Each row is a point. The ring and each string are closed loops that go straight from each point to the next, and from the last back to the first. Before rounding, they use only three directions, however many columns there are. How many times does the string pass through the ring? Passing back the other way cancels.

Ring (7 x 3):
-4.6,-3.8,1.1
-3.7,1.9,2.0
-0.6,5.3,1.1
1.8,4.6,-1.4
1.4,1.1,-3.8
-1.6,-5.0,-4.5
-3.2,-6.0,-2.2
String (29 x 3):
-1.3,5.8,3.8
0.0,4.3,2.8
-1.4,1.6,-0.3
-1.7,3.6,-1.5
-0.4,7.0,-1.0
2.7,9.5,2.8
1.4,8.6,1.3
2.4,8.5,3.6
-0.1,3.4,1.3
-2.0,0.9,-1.1
-2.8,2.8,-0.5
-4.3,4.9,1.7
-4.6,3.9,3.8
-2.7,2.3,4.9
-6.5,-0.7,3.4
-6.7,-2.8,1.5
-6.5,-4.1,3.3
-2.4,-1.8,3.9
-1.8,-0.8,0.3
-3.7,-2.6,-1.2
-6.7,-6.2,-1.4
-7.1,-7.2,1.4
-4.3,-4.1,4.1
-1.7,-0.7,3.3
-2.7,-0.9,0.1
-5.2,-1.8,-0.3
-7.0,-0.7,1.0
-5.2,0.6,-0.1
-5.0,4.3,2.2
Times through: 4

Ring (8 x 8):
-3.8,-0.5,0.4,-2.4,1.9,-8.9,-0.7,-1.6
-4.1,-1.2,1.1,-2.3,1.7,-9.6,-1.8,-2.1
-1.3,-0.5,1.5,-0.3,0.7,-4.4,-2.7,-0.8
1.3,2.2,1.5,1.6,-0.2,-0.3,-3.8,-2.0
2.8,5.6,1.1,2.9,-0.9,1.4,-5.1,-5.1
3.1,7.4,0.1,2.7,-0.6,1.8,-3.8,-5.6
1.8,4.9,-0.5,0.9,0.4,0.5,-0.7,-1.9
-0.8,1.7,-0.4,-1.2,1.4,-3.6,0.7,-0.1
String (30 x 8):
2.9,0.5,0.9,1.3,0.0,3.5,-0.6,3.6
3.3,3.2,1.3,2.6,-0.8,3.3,-3.6,-0.9
4.1,4.7,1.2,3.4,-1.1,4.4,-4.2,-2.2
3.9,2.4,0.5,2.0,-0.3,5.0,-0.8,2.5
3.3,2.7,0.4,1.7,-0.2,3.7,-0.9,1.5
4.5,7.2,0.5,3.6,-1.1,4.4,-4.3,-4.4
3.3,13.1,0.8,4.9,-1.8,-0.2,-9.7,-15.7
2.0,11.9,0.6,3.8,-1.3,-2.2,-8.7,-15.0
1.1,5.1,0.4,1.3,0.0,-1.4,-3.3,-4.7
2.1,3.1,0.1,1.0,0.2,1.4,-0.7,0.1
4.1,3.8,-0.8,1.4,0.1,5.5,1.4,3.0
3.2,5.7,-1.1,1.3,0.3,3.1,0.5,-0.5
0.1,7.6,-0.7,0.6,0.5,-3.8,-2.6,-7.7
-0.8,5.3,-0.5,-0.2,0.9,-4.7,-1.8,-5.5
-0.7,3.1,0.0,-0.4,0.9,-4.1,-1.4,-3.0
-2.0,3.1,0.0,-1.0,1.2,-6.6,-1.8,-4.5
-5.2,3.0,-0.1,-2.6,2.0,-12.6,-2.2,-7.6
-5.5,0.0,-0.2,-3.6,2.5,-12.2,0.0,-3.2
-6.4,1.7,0.6,-2.9,2.1,-14.8,-3.5,-8.4
-3.0,1.4,0.7,-1.3,1.3,-8.1,-2.5,-4.2
-0.7,-0.1,0.4,-0.9,1.1,-3.0,-0.1,1.3
-0.7,-3.1,0.3,-1.8,1.6,-1.8,2.4,6.3
-2.6,-3.4,0.8,-2.4,1.8,-5.6,0.9,3.7
0.3,-1.0,0.5,-0.6,1.0,-0.8,0.8,3.8
-1.6,0.6,1.0,-0.6,0.9,-5.2,-2.3,-1.9
-3.5,1.6,1.7,-0.6,0.8,-9.6,-5.5,-7.2
-2.2,2.2,1.5,0.0,0.5,-7.3,-5.0,-6.2
0.0,0.9,1.0,0.2,0.5,-2.2,-2.1,-0.6
1.9,-1.5,1.1,0.5,0.3,2.4,0.1,5.2
2.7,-0.7,1.0,1.1,0.1,3.6,-0.2,5.0
Times through: 2
